Each row is a point. To make a cloud, some directions were put in groups of two or more. Within a group, all points are equally far from the middle, so they leave a hole (a ring in 2 directions, a hollow ball in 3). The other directions are filled evenly. Then the cloud was stretched, turned, moved and blurred a little. How many holes are there, and how many directions does each take, smallest first?

Cloud (13 x 2):
[[ -6 -25]
 [ 18 -25]
 [ 40  -9]
 [-37  -5]
 [-39  15]
 [-39   1]
 [ 41  -8]
 [ 42  -6]
 [-30  27]
 [ 33 -18]
 [ -6  35]
 [ 43   0]
 [-38  17]]
Holes: 1 (2)

Cloud (29 x 4):
[[ 64   9 -38 -32]
 [ 61  -1  28 -10]
 [  7  -6  43 -18]
 [-14  23  52  36]
 [-36 -40  -2   5]
 [ -7  37  30 -38]
 [-17  -8 -14   4]
 [  6  32  11  16]
 [ 22 -39 -27   9]
 [ 15  -3  52 -28]
 [  8  -7 -20 -52]
 [ 37  13  -5 -23]
 [ 11 -11 -25 -40]
 [-15   4  53   8]
 [ 33  -9   3  15]
 [ -7  20   5  31]
 [ 20   5 -31  25]
 [ -1  10 -31  39]
 [ 57 -46 -29 -33]
 [ 25   4  -5 -42]
 [ 28  39  39 -16]
 [ 51 -25  27 -12]
 [-25 -36   7  12]
 [ 22  16 -37  17]
 [ -5   3 -13   4]
 [ 17 -22  20 -38]
 [-18 -10 -16 -11]
 [-25  37  36  13]
 [ -7  47  34  42]]
Holes: 0

Cloud (52 x 6):
[[ 53  -4   6 -33   4 -27]
 [ 24  17 -55 -12  -5 -14]
 [ -5 -20  15 -36  17 -28]
 [ 43 -18  55 -40   1  -4]
 [ 38  -3  22  19  18 -27]
 [-25  23  -6 -74  25   1]
 [-60  25 -28  24  -9  10]
 [  9 -22 -36  25 -10  31]
 [-42   6   1 -47   1  18]
 [ 10  22   7   1   1 -47]
 [ 33  21  22  18  24 -28]
 [-25  24  45  -9 -26  20]
 [ 43  21  22  -1  22 -14]
 [ 13 -11  -1 -13 -43  37]
 [-23 -10  -9 -41  -7  41]
 [ 47 -28 -14  53  -8  11]
 [-23  14 -44   7  15  22]
 [  7  -1  43 -56 -32  28]
 [ 23  50 -41  36  18 -26]
 [  4   9 -12  22  47 -22]
 [-10 -20  45 -41   4  27]
 [  0  -2  -7 -29  40 -27]
 [-24  11 -14  -7 -29 -33]
 [  5  13 -18 -51  35 -51]
 [ 18  12  58 -23 -10   4]
 [ 11  11 -55   0  23   5]
 [  6  52  13 -35  14  10]
 [-27   4  -2  41 -16  51]
 [ 31  30 -19 -42 -14   6]
 [-11  29 -71  22  12 -17]
 [-39  23  40  -2   0  10]
 [-16 -38 -24 -14   6 -14]
 [ 38  34   8 -10  16   7]
 [ 44   1 -12   0  -2 -28]
 [ -5 -19  47 -64 -25  32]
 [  8  54  -3 -58  11   5]
 [ 19  -7 -22 -15  25  29]
 [  7  11  39  20   1 -28]
 [-18  21 -13  14   4 -51]
 [  8 -19 -18  31  13  46]
 [-32  27 -29  28 -35   4]
 [ -8 -17   2  56 -28  57]
 [ -6   4  40 -60   4  -9]
 [-20  50 -18  12 -17  32]
 [ 11   0   4  32  -6 -34]
 [-29 -28  -6  -2 -31  30]
 [ 25  23 -39 -11  23   8]
 [ 12 -39 -32  -5  10 -24]
 [ 11  43 -42  42  -5 -25]
 [-37  17  20 -19 -39   7]
 [-19   0   9 -33 -49  13]
 [-25 -18 -24 -47  22   3]]
Holes: 1 (4)

Cloud (76 x 8):
[[  6  33  36  -9  -8  26 -35  26]
 [ 41  25 -36  18   7  59  -2  53]
 [-12  15  30  -5 -24   4 -45  24]
 [-37 -23  50   7  51   4  18 -21]
 [ 18 -15  28 -23  42 -32  -2 -16]
 [ -2   1  27 -11  44 -22  33 -10]
 [-17  10  30 -10 -37 -18 -15 -34]
 [ 55  -1 -38   7 -36  31   4  17]
 [ 46  11  -2  44 -16   6 -15 -31]
 [ 38  27  -4  41  23  43 -23  12]
 [-15  25  -4   4 -46 -23  -5 -11]
 [ 44   5  27 -46  14 -11  18  -3]
 [ 10  37  -2   6   9  74   5  10]
 [-39 -16 -25  40 -23  -4  24  -4]
 [  6 -30  36   4  16  34 -12  31]
 [ 10 -16  40   5  28 -28 -28   9]
 [-25  -9  48  27  19 -20  13  14]
 [  3 -29  40 -41  -9   0  23 -18]
 [ 27  10  -1  65 -29   8 -24   3]
 [ 18  34  31  39  32  49  10 -18]
 [-21  -6 -42  29 -12 -35 -27  24]
 [  8 -25  47 -15 -18  22  17 -18]
 [ 39 -17  31 -18 -20  -7 -26  49]
 [ 10 -17  44   5  45 -17  -1   1]
 [-30 -59  19 -23   1   2  42 -22]
 [ 12   6  -8   3  29 -13  37 -19]
 [  1  31   8 -17  10  57  41   7]
 [ 18  45  45  28  38  23  44  -7]
 [-29 -27  33 -17  51 -31  20 -22]
 [ -2  31  23  46  -5  -9  18  30]
 [ 29 -41  16   8  -4  17  -9  49]
 [ 30  21  36  14  24   6 -18 -42]
 [ -4  -2  -6 -18 -48 -18 -49 -25]
 [  2 -47   8   1  16   2 -12 -48]
 [  7  26   1 -12 -12 -24  28 -21]
 [-25   5 -43 -11 -55 -24 -30  26]
 [-34   6  47 -17   3 -17 -21  13]
 [ -6  13   2  55 -25  43  17  33]
 [ 16 -18 -32 -25 -24  -7 -49  54]
 [ 55  38  33  -8  14   7 -45  -2]
 [ -1   9  49 -45  21  11  14  -2]
 [-10  22  21  -9 -14 -24  29 -30]
 [  0  15  38 -32   8  37  39 -10]
 [ 58  19  51 -16 -16  34  -5 -19]
 [-18   3  -3  -3 -24  36  37 -12]
 [ 30  -5  21  35 -10  -5 -18 -43]
 [ 63 -13  12  12  27  34  -4 -18]
 [ 13   9 -43  -6  -8  34 -11  62]
 [-17 -55  20   2 -15   8 -29  21]
 [-32 -75 -19  12 -10 -50 -31  -7]
 [  6  28 -18  40   2  -8   5  39]
 [ -9 -36  15  39 -21   1 -23 -21]
 [ 40  24  70  -3  36  -2  20 -21]
 [-21  16  48  10  18 -12 -24  -3]
 [ 41  20 -29  25  14  40  23  -9]
 [-19 -59  23   9   5 -21  40 -24]
 [-19  -3   6  49 -17  -9  36   7]
 [ 59 -21   7  23  -1 -16 -15 -30]
 [-10   0  51  21  14  -6  39 -49]
 [  3  10   0  32 -30 -28 -58   6]
 [  6  17  18 -16 -27  24  37  -5]
 [ 24 -29  14   2  39   8  -9 -29]
 [ -5  15   2  28  36  23  41  25]
 [ 37  18 -23 -14 -30  27  26  11]
 [-42  11  12  29  26  46   8   0]
 [ 22  38  24  -8   6  68  -7   5]
 [ 12   3   0  36  20  19 -38  10]
 [ 15 -24  51   4  45  28  28 -25]
 [ -6  29  19  57   3  12  22  30]
 [-41 -64  -7   8   1 -15  14  30]
 [ 34  28 -32  13 -21  45  -1  73]
 [ -4 -11 -15 -10  28  33  49   1]
 [-17  -9 -29  44 -27  11  22  19]
 [ -1 -47  20   7  14 -16  46 -27]
 [ 24  17  21  26  33  22 -22 -20]
 [ 37  38  45  -6  12  71   4   8]]
Holes: 3 (2, 2, 3)

Cloud (101 x 9):
[[ 30 -30   2  45  25 -21 -12 -48  18]
 [ -7 -28 -27  -7 -28  23  17  -7 -21]
 [ 33  16 -36  -1 -39  28 -35 -25  34]
 [ 45   9   1 -25   1  45  11   9 -18]
 [ 45   6 -31  43  -4  51  -7 -16  15]
 [-39  -3  -1 -17  16 -34  39  42 -10]
 [-17   6 -14  -8 -47   6  -2 -17  32]
 [ 16 -33  27  41   5 -12 -41 -32  32]
 [ 48 -33  20 -22  -4  47 -45   2  -4]
 [ -1  10  23   9 -18  33  24  21  54]
 [ -2   7  -5  50 -10  18 -19 -69   5]
 [  1 -28  37 -34 -15  51   1 -40   6]
 [ 25 -26  -2 -38  -8   0  35  27  -2]
 [-14   8 -29 -20 -39   5 -39  57 -17]
 [-14   8 -12  64   8  17   5  -4  -4]
 [ 40  47 -29  37 -38  -7  -6   5  -6]
 [-20 -48  14  -7  33  29 -34   3  31]
 [ -1  11 -25 -63  11  26  18   3  28]
 [  1   3  26  16  -1  47   8  39   6]
 [-24  -9  -1 -32 -60  11  -9   9 -48]
 [-11  35 -68   6  -5  31  -3 -43  31]
 [-25   4 -46  15  -1 -13 -39  -4 -45]
 [ 33   1  13 -14 -18 -27   0  53  14]
 [ -9  -6 -18 -46 -23   9 -56  26 -18]
 [ 34 -44  23 -25 -32  26 -42  -7 -35]
 [-48  -2  30  -2  -8  10  -4 -37  -4]
 [-13   6  -2  25 -24  18 -47  34  18]
 [ 43   5  29 -42 -34  17   3  24 -19]
 [ 23  13  17 -39 -21  32  41   7 -34]
 [-27   3  10 -21 -11  13  11  80 -17]
 [ -6  12  16 -67 -17  17  -4  28  33]
 [ 63   0  41  28   0  39 -12  11  28]
 [ 35 -13  -6   6  21  15  37 -28   3]
 [ 39  -1 -24 -13 -29   6 -24 -52   4]
 [ 35  -9  -6  -2 -14  68   2  21  32]
 [ 15  40  29 -15  -9  36   0  40  12]
 [-17  33 -57   6  -9 -13 -45  -5  -4]
 [ -4  12  12  45   4 -39  24  32 -29]
 [  5  12 -17  46 -21 -11   3  -6  41]
 [ 40  -1  13 -17 -36  32  -7  63  -9]
 [ 41 -28   7 -34 -12  -1 -40  28   1]
 [ 21 -22 -16  16 -38 -11 -32 -18 -52]
 [-50  25   6  -5 -13  -3 -36  -3 -25]
 [-50 -38  15  -2  25 -17 -18  14 -31]
 [  6 -38  48 -27 -11  37   7 -30  31]
 [ 13  42  21  36  -6  14  31   1 -20]
 [ 31  39   4  25 -49  12  20  -9  23]
 [ 42 -19  45  -2   1  44  -1  -4  60]
 [-49 -38  10  -8  -6  26 -10 -25 -39]
 [-11  22  -3  18 -38  25 -29  10 -51]
 [ 12  29  41   6 -14  -7   5   3  -5]
 [-24  25 -12  -7 -35  42 -13  27 -47]
 [ 33 -36 -21  -9  21  29 -34 -23  12]
 [ -9  22 -31   4  26 -26   7 -29  10]
 [-20  -4 -13  24  -3  51 -33   8  -4]
 [ 17  19 -16  49   1  24 -23  34  -8]
 [-39  48 -33  36 -12  -9  36 -22  11]
 [ 33  32   5 -26 -34  -7   4  56   9]
 [-35 -17  17  35 -15 -31  34  33 -25]
 [-41 -24   1 -33 -40  13  10 -30 -35]
 [-23  29 -55  18 -16 -24 -31  10   2]
 [-32  40 -15   7 -28  56  16 -55   0]
 [-25   1 -14   1  -3 -43 -32  -4  -3]
 [ 19  -9 -25  13 -33  19 -30   8 -54]
 [-46  10 -14 -22 -34  -3 -24   8 -73]
 [-15  22  12  41 -38  10 -18  -4 -20]
 [ 13  14  10   9 -57  34 -15 -45 -13]
 [  5  29   6  24  14 -34   4  -1  11]
 [ 11 -27  19  -5  12  33  40  11 -12]
 [-38  14  24 -36 -14 -27  -8  30 -21]
 [ 17  24 -15 -28 -10  14   2  69 -25]
 [-16 -25  46  12  25  10  -1  29  21]
 [-26 -33 -48   6   5 -10 -26  -6 -21]
 [-18   6  24 -30  -2  37  31 -49  23]
 [ -7  29  -4   1  -2 -39  21  42  25]
 [ 43 -15  -5  19   4  48 -31 -67  16]
 [ 28  -9 -47  18  -7  40 -42  -4  25]
 [-40 -15 -29  37  11   7  12   2  -2]
 [-36  12 -20 -17  18 -31 -22  19 -20]
 [ 34  43 -16   5 -32  63 -17  18   4]
 [ -5   4  44 -14  -3   5 -17  37   9]
 [ 49  47 -20  22 -24   7 -15  41   6]
 [ 58  26  -1 -30 -24  45  22   9  48]
 [ 22  18 -43   9 -13  30  34 -19  36]
 [-35  13 -28 -17 -12  64 -19  -5  27]
 [-30  23  -6  35 -27   5   3 -55 -30]
 [ 39  -8 -41  20 -17  38 -18 -16  46]
 [-26  -9  26  16 -28  43   4  13   5]
 [-50   2 -11 -45 -42 -26 -15   9 -45]
 [  2  33   0 -41 -22  -9  31  41 -57]
 [ -5  -3  12  14 -40  22 -38  33  24]
 [-43 -26 -29  -2 -19 -23 -19  16  15]
 [ -9  58 -50  14 -34 -26  -8  28 -33]
 [ -1  -8   3  -2   1 -36  14 -32  19]
 [  0  40  -1 -43 -44  40  32  32  39]
 [ -1  43 -10  -5   9 -28  -3  48 -12]
 [  4  29 -51  50  -8  -4   3 -21 -24]
 [-13  17 -28 -14  27 -25  20  31  18]
 [  7  -8  14  29 -30   9 -16 -64  14]
 [  0  44 -19  27 -47   8  11 -42 -46]
 [-15 -13   8 -26 -18  42   8 -58 -25]]
Holes: 2 (2, 6)

Cloud (102 x 9):
[[ 36 -10   4  -1  57   0  26 -11 -45]
 [ 18  -5  34 -29 -10  -7  36  14 -11]
 [ 18 -32 -44   7 -27  18 -13 -45  -4]
 [ 33 -31  17 -23 -14  24 -45 -24  22]
 [-11 -70  18  -7 -25  -7 -35   7  33]
 [-16  52 -41 -22  24 -23   5  28   4]
 [-11  19   2 -27  31 -42   3 -57  26]
 [ 19 -65   5  22 -28  13 -45  38  18]
 [ -9 -12   5  41  33 -21  -3  -2 -49]
 [  7 -19 -54  21   1 -31 -47 -22 -33]
 [ 10  18 -37 -37 -28 -12 -56 -33  31]
 [  3  42  26 -44  13  24 -13   7  41]
 [ -7  -1   0  11 -32  30 -37 -30  14]
 [ 29  -8 -19   1  12 -34 -10 -79 -18]
 [-19 -34  18 -14  29  -4  12 -32  10]
 [ 12  27  15  -6 -40  30   8   8  -5]
 [ 39  70 -19 -34  -8   5   3 -18 -37]
 [  9  48   2 -62   9  13 -34 -28  11]
 [ 38 -66 -15  13   8  -3   0  15  -1]
 [ 45  21  -4 -14   2   2  47  25 -28]
 [ -6  55  36 -38   5  12  20   4  29]
 [-11   7 -55  -6  23   8  19 -26 -21]
 [  1  40  26   2   6 -25   1 -78  13]
 [-14 -20  35   4 -18 -30 -27 -15  42]
 [ 30  33 -20 -29  49 -10  -4  45  10]
 [ 22  45  12  -8  -8 -27 -32 -12 -43]
 [-24  68  32  -7  30   4  36  -3 -25]
 [ -6  28   9  44  39 -15  51  -1 -16]
 [ -3 -51 -19   9 -52 -32 -14 -36 -22]
 [-18  42  35  -3 -32 -19  -2  21  -5]
 [-23 -41 -10 -45 -25  32 -35  18  -3]
 [ 18   7 -29  20  39 -29  13 -66   1]
 [ 10  15 -31  27 -16 -39  -1 -49  17]
 [ 27 -27 -40  39  18 -29  -2   3   2]
 [ 21 -55 -30  22  15  18 -23  -4 -18]
 [ 26  58 -28  18  48 -11  16  11 -11]
 [ 42  62 -18   8  -4  -2  21 -11  24]
 [ 57 -43  19 -27 -13  11  12 -49  -6]
 [-21 -25 -38  56 -15 -25   5 -38 -23]
 [  9  40  -9 -62  -3  -7 -15  18 -25]
 [-11   3  14  15  38 -12  39 -51  11]
 [ 15  11  15  18  10  28  -4 -36  -8]
 [ -4 -31  16   2 -33  21  14 -21  12]
 [  7  46  51  14  34  -7  31  36   3]
 [ 26  41  43 -12  14  34  16   6 -32]
 [ 34   9  54 -30 -26 -14 -21 -40 -15]
 [ 30  17  22 -16  -2 -45 -10 -60 -33]
 [ 44   0 -15 -45  17  -2 -50  -4  -7]
 [-24  45 -16  44  27 -25 -14 -19  15]
 [-31 -28 -12 -34   8 -18 -12  22 -24]
 [  5   0   6  -5 -57 -34 -59 -18  15]
 [ 20 -25  12 -14 -54 -13 -32  25   2]
 [ 53 -10  20 -19 -12  -1  24  18  25]
 [-19   1 -40 -53  18  -6  -2   6 -11]
 [ 26 -27   8 -51   5   3 -10 -54 -34]
 [  7  58 -20 -48  54 -17  11  22 -17]
 [-23  -5 -50   0 -30  -6  -2  11  28]
 [-10  -4 -27  50  32 -30 -12  30 -11]
 [  9  21  27  12  10 -43 -14  26  33]
 [-14 -21 -24 -21   6  33 -51   8 -26]
 [-20  10 -17  -6 -25  30 -53  -1 -43]
 [-27  23  35  -9  -1  -5  -1 -53  -9]
 [-11   8  41  42   3 -26  -8 -16 -39]
 [  4 -46   0   0 -45  15 -26 -33  33]
 [ 24  64  -1  23  12 -38   2 -51 -22]
 [  2 -30   6 -57   2   1 -10 -23  20]
 [ 24 -14  -5 -21 -35  -5 -64 -53   4]
 [  5 -24  19 -33  -7   6 -23  46  28]
 [-12 -14 -28  31  -1 -47 -20   6 -47]
 [ -6  65 -18 -28  21   7  34   4  19]
 [-32   9 -28  19  20  10 -24  -6 -50]
 [-37  19 -11  22 -15  28 -10  29  24]
 [ 15 -29 -18   7   8  14  40 -37  -1]
 [-18  20 -13 -20  47 -36 -21   7  40]
 [  6 -28 -11 -15  27 -22 -25 -62 -15]
 [ 22 -63 -25 -21 -12  -7 -19  30 -20]
 [  7 -13 -58  25 -21   1  -3 -26 -40]
 [ 24   5 -13   8  11   3  43  -6  40]
 [ -7  -8  20   7  -8 -10 -13 -74   0]
 [  9  32  39 -34  25  -4 -33  27  27]
 [  8  -3 -51 -17  20 -13 -45 -15 -34]
 [-16  18  31   2 -17  31   1  -2 -45]
 [ -7  14  41 -10  13 -16  48 -46 -24]
 [ 48   0  25 -40 -20  24 -35 -28  21]
 [  8 -26   6  23   9  -9 -49  48  14]
 [ 33 -19 -33 -12   4  31  13 -34 -11]
 [  4 -56   4   7  26  21   0  13  20]
 [ 21   0 -37   3  -5  16  13 -22 -56]
 [ 33 -15   3 -20  31 -18   2   7 -49]
 [-28   5  10  -8 -32 -37 -24  11 -35]
 [-14  18  60   3   9 -16 -33   4  11]
 [-35  12  17  13  -7  38 -16   9 -22]
 [-31 -39   2 -35 -25  -1 -27 -12  24]
 [ 23 -39   2 -14 -44  -2  -1  26  -5]
 [ 48 -13  17 -43  -7  25 -29  20  -7]
 [ -9  32 -37 -42  11 -21 -42 -35  24]
 [-48  43  -7  11  -5   2 -23 -16 -39]
 [  4 -72  -1  26  -3 -23  -5 -43  -3]
 [ 20 -20  15 -37  41  14 -20 -28  -8]
 [ 45 -28 -36 -20   1  -1   3  -6  45]
 [  0 -34 -16  44  11 -30  30   8  -9]
 [-32  49 -37   9 -14   7 -24  -3 -29]]
Holes: 1 (8)
